Each row is a point. Each copy is the shape, with its points in the same order, stretched, turned, moved and blurred by noise. Some copies are also mirrored. Which?
In the rows, 128 means zero.

Shape (7 x 2):
[[109 174]
 [138 109]
 [102 115]
 [136 134]
 [142  89]
 [142 133]
 [ 63 113]]
Copy 1:
[[ 77 158]
 [153 124]
 [122 105]
 [135 144]
 [165 120]
 [142 150]
 [ 87  73]]
Copy 1 is: only turned
Copy 2:
[[112 175]
 [122  96]
 [151 123]
 [108 121]
 [127  73]
 [103 119]
 [192 144]]
Copy 2 is: mirrored

Shape (7 x 4):
[[136 123 138 137]
 [ 70 104 166 110]
 [ 85 107 168 103]
 [131 113  93 121]
 [130 164  94 165]
 [144 163 116 150]
 [127 122 110 171]]
Copy 1, 7 rows:
[[138 134 129 130]
 [ 83 184 116  92]
 [102 186 124  87]
 [135 103  98 112]
 [117  84 126 169]
 [130 102 143 150]
 [130 118  96 166]]
Copy 1 is: mirrored
Copy 2:
[[130 142 114 107]
 [ 68 137 139  56]
 [ 86 139 145  56]
 [125  97 119 123]
 [113 141 110 173]
 [131 154 126 152]
 [114 137  82 137]]
Copy 2 is: mirrored
Copy 3 (7 x 4):
[[153 132 157 132]
 [ 79 139 168 106]
 [ 94 136 170 100]
 [158 137 107 120]
 [177 181 136 156]
 [182 165 156 139]
 [155 144 133 169]]
Copy 3 is: only turned

Shape (13 x 8):
[[107 133  86 158 101  67 128 145]
 [136 142 151 120 124 155 124 147]
 [112 122 107 157  96 109 134 152]
 [110 138 116 136  95  83 142 135]
 [177 129 104 122 181 168 139  89]
 [103 149  96 132 150 112 113 159]
 [132 116 117 130 115 100 148 169]
 [ 98 101 140 119 106 179 130 122]
 [196 109  94 161 161 203 113 103]
 [100 148 123 141  86  77 111 138]
 [102  87 169 112 160 165 128 124]
 [108  83 152  52 133 155  97 139]
 [125  89 167 133 120 127 100 134]]
Copy 1, 13 rows:
[[110 105  95 189  96  92 131 131]
 [128 149 136 100 113 150 125 138]
 [115 107 113 162  85 121 140 128]
 [ 93 106 122 163 111 101 136 123]
 [174 109  88  88 169 169 116 134]
 [137 148  82 133 107 109 148 152]
 [124  97 125 148  99 114 139 162]
 [128 113 130  84  83 158 145  90]
 [201 111  78 101 134 202  92 131]
 [ 86 134 123 165  97  99 124 111]
 [165 117 149  66 106 128 155 101]
 [135 118 122  27  78  97 124 124]
 [152 123 150 105  87 109 113 100]]
Copy 1 is: mirrored
Copy 2:
[[158 182 157 156 163  97  76 116]
 [131 128 139 112 135 158 141 149]
 [154 158 158 154 152 135  99 114]
 [155 176 156 130 145 104 108 116]
 [110  99  70 154 159 136 165 144]
 [111 152 142 124 178 131  84 147]
 [171 145 155 127 173 125 124 131]
 [122 101 135 122 119 169 134  98]
 [127  81  69 202 146 177 141 156]
 [144 184 165 125 128 103  86 133]
 [ 99  63 152 107 134 141 155 115]
 [132  65 126  59 124 142 118 126]
 [141  93 162 127 109 125 127 141]]
Copy 2 is: mirrored

Shape, 14 rows:
[[180 153 141 114 155 111 135 160 113 172  96]
 [124  98  86 174  81  99 132  99  82  95 120]
 [141 121 127 130 144  84  86 150 113 129 130]
 [110 124 151 125 108 138 141 100  96  96 148]
 [124 103  87 155 114 129 127 115  62  75 170]
 [ 94 139  92 135 114 125 144 128 104 122 151]
 [160  89 137 115 118  80 119 164  95 178 133]
 [145 130 143  92 135  71 120 146 128 143  97]
 [133 127 137 114 137 149 120 137 161 161 120]
 [109  96 108 167 144  92 121  68  71 131 118]
 [ 90 119 117 111 124 151 121 132  86 119 103]
 [150 143 148 158 107  73  96 167  86 171 130]
 [104 111 143 143 148 128 156 156 124 115 117]
 [ 84 120  78 157 108 113 158  88  65  96 173]]
Copy 1 (14 x 11):
[[ 94 129 151 184  89 139  81 172 117 154 112]
 [176 139  81 134 126  98 165 122 100  76  84]
 [132 122 110 109 106 128  68 157 123 112 108]
 [109 117 131 119 128 120 146  99  83  90 137]
 [165 118  74 129 127 130 133 111  73  64 142]
 [102 162  84 130 129 131 147 125 113  91 132]
 [121 100 105 123  92  90  89 197 113 152 115]
 [ 91  99 133 131 106 113  90 159 140 129  80]
 [113 136 142 122 106 140 116 129 150 161 140]
 [167 135  92 125 177 106 126 117  79 126  95]
 [103 132 105 122 113 171 147 131  92 119 117]
 [128 164 123 125  86  98  83 191  98 131  99]
 [110 123 142 130 144 150 143 169 123 101 139]
 [128 158  59 127 154 106 151 109  85  64 131]]
Copy 1 is: mirrored
Copy 2 (14 x 11):
[[147 176 151 120 152 114 129 169 167 159  85]
 [158 118  83 154 119 111 122 119  34  84 126]
 [153 134 121 121 144  98  72 159 137 128 124]
 [133  97 168 118 118 110 131 112  88  99 147]
 [141 109 118 117 155 124 119 100  41  98 175]
 [113 139 123 113 112 104 133 117 101 100 181]
 [192 146 140 137 128 117  99 174 126 174 129]
 [160 128 129 113 115  87 110 189 163 145  94]
 [120 131 144 131 116 137 119 135 179 145 123]
 [146 123 107 156 127  58 104  94  67 128 119]
 [ 80 122 127 108 112 121 127 133  88 146 128]
 [178 187 150 141 125 106  79 172 110 121 119]
 [103 122 151 156 141 106 137 170 126 124 151]
 [133 120 113 117 118  82 141  86  41  82 198]]
Copy 2 is: only turned
Copy 3:
[[181 168 126  92 149 125 140 152 132 154  98]
 [ 76 116  84 175 155 110 194 111  89  93  97]
 [145 138 104 130 173  99 117 155 127 100 101]
 [ 92 111 152 149 155 133 141  90 100 107 118]
 [ 85 117 109 171 179 155 175 129  80  63 116]
 [ 88 160 103 149 162 144 147 105 110 105 130]
 [133 130 103  82 167  83 137 176  92 124 123]
 [153 144 110  88 157  86 116 118 135 125  89]
 [141 129 114 118 129 127 117 129 161 150 143]
 [ 98 103  92 168 208 113 161 106  88 137  94]
 [ 77 132 119 132 157 155 132 119 133 126  89]
 [135 173 121 134 155  78 131 180  84 128  98]
 [107 147 149 125 178 115 161 118 159 120 132]
 [ 63 136 101 174 193 148 174  84  68  87 127]]
Copy 3 is: only turned
